Each row of a before or after table is a point. The points were changed in one or more steps. Then noise was added and the rows were shuffled. The steps act on columns, c1 being the first. What was done? A step turns or swaps two columns, mirrors them in a line or flattens them onto one, adds a multiple of one to another, or multiplies or shifts one. Angles are multiples of 10 degrees, from the lower column toward the higher: turns from -170 to 170, lines from 10 to 170 but not 90. Use the fewest steps. Two steps may share a column if one is a turn and the other turns, adds or multiplies; they go together, in the order done. Otherwise the lowest column goes first.

Before:
-25	-44
16	-19
-16	21
-9	19
1	-3
8	-8
-8	-28
-12	-12
5	3
-9	-28
-24	53
-16	-16
After, 12 rows:
7	-12
-15	26
7	2
-9	-8
-16	-11
-25	61
17	-25
-7	-24
2	-3
-8	-25
-24	-37
-8	19
Steps: add -0.3 times c1 to c2

Before, 13 rows:
-1	-15	-8
-20	-14	4
23	-10	-11
23	1	0
-7	-3	-15
13	17	-11
-28	-14	-2
-29	12	-17
24	-6	-6
19	-15	21
-24	-11	12
14	-11	-14
14	9	60
After (13 x 3):
10	51	12
8	-32	15
17	-19	5
-18	-32	-12
14	-45	-21
17	3	1
-4	-9	15
16	-31	12
10	27	-59
-1	-45	8
-19	-42	2
-20	37	17
-14	-42	-3
Steps: multiply c1 by 0.7; multiply c2 by 3; multiply c3 by -1

Before, 10 rows:
21	1	60	-11
-33	13	-1	6
-10	9	0	23
-31	-6	-46	13
-38	2	10	7
-12	33	-15	-19
-17	2	-19	40
-15	-1	-13	3
-9	0	-7	22
15	26	29	-16
After:
-8	-22	4	12
-5	-14	2	-36
0	7	-1	-9
-6	-14	2	16
-9	-1	3	4
-9	-28	4	30
5	-10	-2	-28
-12	-3	4	15
-36	-6	13	4
-28	-14	11	-4
Steps: flatten c1 and c3 onto the line at 160 degrees; mirror c2 and c4 in the line at 110 degrees

Before:
-19	-29	5	-1	5	3
-8	25	-34	-31	-26	2
7	25	-4	-8	6	-22
12	0	6	-34	18	34
-35	6	51	-39	-37	14
-32	-3	12	32	11	0
-2	-36	26	15	-15	14
-31	-33	13	-24	32	-17
-15	13	-7	-18	9	-1
-27	-7	-10	-42	-1	-37
26	19	22	-23	-39	16
-7	-18	-37	6	20	3
After, 12 rows:
11	-34	1	-30	-16	10
-45	-7	-32	30	14	8
26	19	-31	-6	-25	-13
-1	-17	24	28	10	7
-6	8	-57	-25	-6	37
-8	-26	-4	-5	8	17
-13	25	-7	9	9	-15
-16	-4	22	-26	-2	28
36	1	-33	10	35	7
-30	-32	-25	1	46	19
0	23	-11	46	-21	9
-10	15	-12	16	15	12
Steps: turn c1 and c6 by -60 degrees; turn c3 and c4 by -120 degrees; add -0.5 times c3 to c5

Before, 14 rows:
-8	-1	1	27	-19	-1	18	-3
4	-13	3	-15	14	-24	-6	-1
7	6	8	17	-12	-6	14	-18
3	-21	12	-17	36	-8	-14	-11
-7	0	-9	6	-8	3	16	-10
9	7	2	12	12	-6	11	-9
18	6	10	-2	3	-19	-2	-10
-26	-15	15	-13	6	31	-8	16
-20	12	16	14	-4	0	15	19
16	-19	-5	-12	12	16	3	5
7	-1	4	-30	21	-5	-5	-15
7	19	-10	15	-7	-13	-6	-12
7	4	15	14	-10	-10	3	-7
15	-8	8	-20	11	-13	3	-13
After (14 x 8):
16	7	-14	27	4	-19	-2	-9
13	-9	-12	-1	0	-13	3	-17
5	-13	30	-60	-15	31	-8	8
16	3	-1	29	12	-10	2	2
10	2	-4	26	21	-6	14	-6
5	4	-7	22	-3	-6	11	-15
13	-17	1	-5	-20	-8	-14	-31
1	-20	-17	-36	-12	16	3	-4
-11	-5	3	1	13	3	16	-3
-7	21	-10	34	13	-13	-6	-4
6	0	-5	-23	-6	-5	-5	-25
-2	-6	8	29	17	-1	18	10
5	-10	-2	21	-10	-24	-6	-9
8	7	24	14	-9	0	15	17
Steps: turn c1 and c3 by -70 degrees; add -0.3 times c7 to c2; add -1.5 times c6 to c4; mirror c5 and c8 in the line at 110 degrees

Before, 12 rows:
-1	17	-34	21	-6	-37	21	0	11
-20	-26	-22	-33	2	18	26	21	-4
-41	-36	13	9	24	-20	22	38	-10
-13	-17	21	-2	-6	-22	24	46	-36
17	-35	-33	0	0	24	5	-12	-45
-27	-1	4	19	19	13	2	16	-16
2	-32	11	-23	-20	-8	0	21	-25
15	-11	-11	1	12	6	-39	38	-23
10	-18	-17	-32	6	29	26	18	-24
-29	-42	-4	-38	-24	27	20	22	10
-26	-4	19	12	33	-37	11	9	-12
-33	23	-37	-17	-9	-28	-4	22	0
After, 12 rows:
-35	23	-36	18	5	-45	-3	-4	-24
-41	-36	14	-21	13	-31	23	-17	-34
-27	-2	3	-26	3	19	2	-18	-14
14	-12	-8	-9	10	11	-39	-29	-33
-32	-41	-3	45	4	44	21	5	-25
-20	-27	-23	22	23	28	26	-10	-20
-1	16	-34	-13	-19	-59	21	12	-3
-28	-2	18	-31	17	-59	11	-14	-8
9	-18	-18	21	25	46	24	-28	-14
2	-32	10	28	0	-12	0	-28	-17
-14	-18	21	4	-3	-37	22	-46	-39
16	-35	-32	0	-1	38	6	-42	19
Steps: mirror c4 and c5 in the line at 110 degrees; multiply c6 by 1.6; turn c8 and c9 by -100 degrees

Before:
3	-7	-4	14	15	18	-1	12	-8	19	7
-2	-20	-16	-13	31	-8	-50	3	-4	-26	-1
0	-25	17	9	10	-5	1	-31	13	-13	-25
-3	30	-27	15	3	-13	14	-12	22	-14	8
-17	9	-9	-1	14	-4	-13	-1	47	19	3
35	-13	9	10	9	-19	1	7	5	14	-20
1	-3	-5	8	-60	28	-26	6	40	-4	-12
-4	-6	-23	10	-3	-12	0	-5	14	6	8
After, 8 rows:
-34	-18	-12	-11	-1	-38	-48	3	-6	-27	34
-31	30	-25	12	8	31	14	-10	22	-11	3
4	-11	9	12	-17	-39	-2	6	6	16	11
-29	-4	-7	9	-10	24	-29	6	39	-6	-60
-47	10	-9	0	4	10	-14	-1	48	21	17
-29	-25	16	9	-24	-44	3	-28	15	-13	9
-31	-4	-1	12	7	8	-2	11	-9	19	15
-33	-7	-25	9	9	-24	0	-5	14	7	-5
Steps: shift c1 by -30; add 1.5 times c2 to c6; swap c5 and c11

Before (8 x 12):
-18	-25	-29	-44	-10	-5	23	-7	21	13	-37	-21
12	-6	-1	-16	-6	-3	-29	36	23	11	-5	-5
1	10	-12	-1	-31	-15	0	21	-36	23	13	-37
11	-5	39	7	7	-18	-30	-31	-3	-23	-25	-33
5	-26	-22	-31	-43	-46	18	13	-13	21	-26	-9
25	19	8	27	10	-60	-21	-29	-44	-44	13	-23
-15	12	49	5	-21	-9	-4	14	18	-15	30	-31
-24	18	33	-46	6	-7	-13	-10	-26	24	16	25
After:
12	-4	38	6	46	-17	-2	-31	-29	-24	-25	-33
-23	17	32	-45	45	-6	-27	-11	-13	23	15	25
13	-6	0	-16	35	-2	22	39	-28	11	-8	-4
6	-26	-23	-32	-2	-45	-11	10	17	20	-28	-11
-18	-23	-30	-43	30	-4	19	-8	25	13	-41	-23
-14	13	51	5	18	-8	17	15	-5	-15	29	-32
2	9	-10	-3	9	-13	-37	20	-2	25	12	-36
26	19	9	27	50	-60	-44	-30	-21	-42	12	-22
Steps: shift c5 by 40; swap c7 and c9

Before:
-22	-11	2	0	-13	13	0	9	-22	-5	-3	10	-5	4
20	-36	0	11	-6	-23	-26	-18	40	16	26	-17	-9	-30
-3	4	23	-12	-11	8	6	16	-18	-28	22	-1	6	6
28	-3	18	29	-8	-13	-12	-38	22	13	-1	-14	-9	-33
-1	-2	-8	-18	5	30	10	0	1	-3	1	-4	-9	24
-27	13	-5	-7	25	17	-7	4	-17	-9	7	-10	2	9
-13	-22	-11	-18	25	-19	20	-17	-19	-22	0	1	-5	9
13	-21	-17	-5	-8	-29	8	-29	8	15	10	-22	16	-32
-15	-11	9	-15	22	15	12	-7	-17	8	17	17	9	13
18	-25	-23	2	10	-14	7	-15	-22	10	26	-13	-12	-7
-6	-17	-7	-10	22	-30	29	-1	-11	22	3	-19	-12	3
1	-12	8	-18	17	20	5	19	-18	-15	-1	4	1	-16
9	1	-19	16	15	-34	20	8	9	-15	7	25	16	-26
9	21	10	-13	-9	-8	-20	-5	1	-4	3	21	-8	-20
After:
-3	5	7	-13	5	19	6	15	-6	30	21	-22	-18	6
16	2	17	16	-17	-29	20	7	-21	13	8	27	4	-25
-31	18	-12	-7	-26	24	-6	4	3	5	8	1	-4	10
-2	-3	-6	-17	-6	18	10	-1	24	1	2	7	-10	25
-11	-15	20	-15	-20	23	12	-8	1	-11	18	-2	20	13
-12	-23	-19	-10	-18	-11	29	0	-31	-25	3	1	-10	3
24	-4	-7	30	12	-25	-11	-38	4	-12	-2	-22	47	-34
5	-28	-26	-3	11	-24	8	-30	-18	-13	10	8	60	-33
-20	-15	9	-1	12	26	0	9	-4	6	-4	1	-19	3
15	-49	-16	12	9	-46	-25	-17	8	-15	25	-6	19	-31
1	-17	7	-18	-18	26	5	19	4	13	-1	-7	-28	-16
15	27	23	-14	8	-6	-20	-5	-4	6	2	-2	0	-19
14	-32	-20	2	-8	8	8	-15	-25	-11	26	17	12	-7
-12	-29	-2	-19	-28	2	20	-17	-27	17	0	9	20	10
Steps: add 0.3 times c12 to c1; turn c3 and c12 by -70 degrees; multiply c2 by 1.3; turn c5 and c10 by -170 degrees; turn c6 and c9 by 50 degrees; add -1.5 times c8 to c13

Before, 11 rows:
-12	-1	3	-13	-11	2	-32	7	-12	-3	4	-2	-7	4	-1	-4	-23	4
-10	-31	5	-9	3	6	2	6	-18	-4	-3	5	15	-4	28	5	9	0
-14	6	-53	-1	-7	3	16	1	11	-8	7	1	-5	7	3	9	-2	-6
1	-6	5	-10	5	11	1	-8	-1	-6	4	9	-12	-1	11	-2	8	17
-7	3	-3	-1	17	5	9	2	2	-7	-6	8	-9	-2	-9	-3	2	-3
-14	-8	6	-5	16	12	15	0	4	-2	-3	-6	-7	-4	-7	13	0	18
2	4	-4	-1	-3	-9	10	-60	-13	-19	-6	5	-1	-1	-10	3	8	13
-8	2	0	-11	6	11	16	0	9	-13	1	-18	-3	11	14	-2	-1	11
14	-9	-2	-24	-9	-9	-23	2	9	0	11	8	-2	3	-6	-5	-5	7
-15	-4	-3	-10	17	-23	11	7	3	-13	-5	0	-9	-2	-10	-3	7	19
-5	-8	5	-5	17	12	14	8	7	-8	13	9	0	-3	-7	-8	1	19
After, 11 rows:
-3	18	23	8	-10	0	-31	6	12	-10	3	3	-9	5	-7	1	-3	4
0	12	2	14	-9	9	-23	9	-9	-22	10	-6	-5	2	2	6	-1	8
-2	27	0	6	18	8	8	8	0	1	-4	6	-10	-1	4	3	-1	-4
0	-9	-7	8	4	7	1	-20	18	-6	-2	5	16	-3	-20	-8	5	2
-1	11	-2	11	17	10	14	10	-5	-1	13	12	-4	-2	-1	11	5	18
-1	10	2	5	15	-7	16	5	-9	-3	-2	13	-8	-5	6	-9	8	18
2	24	-8	8	-7	2	17	-4	-11	5	4	4	-4	5	-1	-5	-51	-5
-2	23	-8	17	-2	3	10	-22	11	4	-5	-9	2	-1	53	-5	-2	13
0	14	-8	10	7	9	0	-11	4	-6	1	11	-12	-1	1	3	6	17
0	18	-6	16	17	1	10	12	-4	-3	-5	-25	-12	-4	-3	2	-5	19
1	22	0	17	6	-18	16	-13	-8	-4	-1	11	-2	12	-5	2	0	10
Steps: multiply c1 by 0; shift c2 by 20; turn c3 and c17 by 80 degrees; turn c4 and c10 by 120 degrees; swap c6 and c12; mirror c8 and c15 in the line at 150 degrees; turn c9 and c16 by 170 degrees

Before (11 x 20):
2	-12	5	-3	17	3	2	-1	-10	8	-8	-5	4	11	16	-18	7	-12	17	9
-5	-6	8	11	37	11	38	28	47	-12	1	2	-6	-10	12	-16	14	7	10	10
-3	-9	10	5	-7	7	-9	-16	-16	1	-1	-8	-18	-3	-10	-12	-49	-13	-1	7
2	-9	6	-6	4	42	-7	-9	-7	-13	-5	-3	1	2	-5	-9	3	-11	-8	19
-2	29	2	6	1	0	-1	15	6	4	-9	4	-7	9	-16	-13	-1	8	-15	15
-2	8	9	3	-2	6	11	5	-3	-34	-5	-1	7	11	12	8	1	-60	9	19
-4	9	10	-1	6	1	-10	5	10	7	-3	-1	5	-57	-11	0	-27	-3	-10	-18
-9	-6	1	-6	-7	-1	8	-24	-9	4	-6	-4	-4	12	-8	-14	8	7	2	18
-14	-11	10	-9	26	14	-14	-11	-17	10	22	-2	7	12	9	15	18	4	-5	-41
-2	-14	11	-5	12	41	-11	-3	2	10	1	-10	0	10	46	-5	17	6	-15	17
-1	20	-17	2	-4	4	-13	-11	-13	6	12	-11	0	5	-10	-10	19	-10	-6	15
After, 11 rows:
2	-11	5	-5	17	5	3	-1	-12	12	-7	-6	3	11	18	-17	8	-12	17	8
-6	-9	12	4	-7	5	-9	-17	-17	2	-3	-6	-16	-5	-11	-10	-52	-12	0	7
-14	-11	10	-9	29	14	-15	-11	-17	14	22	0	8	11	10	15	20	6	-6	-43
2	-10	5	-6	5	42	-7	-8	-9	-16	-5	-4	1	2	-5	-8	4	-9	-7	18
-1	29	2	7	2	0	0	15	5	5	-7	2	-7	10	-15	-13	-4	9	-14	17
-3	-5	6	11	38	12	37	29	49	-16	2	1	-5	-9	12	-18	14	8	10	9
-3	8	9	4	-1	6	11	6	-4	-43	-5	-1	7	11	10	9	1	-59	10	21
-3	-13	9	-4	12	41	-12	-2	2	11	2	-10	1	10	45	-5	17	7	-16	17
-9	-6	0	-7	-9	-1	7	-25	-8	6	-5	-3	-3	14	-8	-14	8	5	2	19
0	19	-17	2	-4	2	-12	-11	-11	6	13	-10	-1	4	-9	-10	19	-11	-8	15
-5	10	10	-2	6	2	-9	6	10	8	-4	0	7	-58	-12	1	-27	-2	-11	-18
Steps: multiply c10 by 1.3
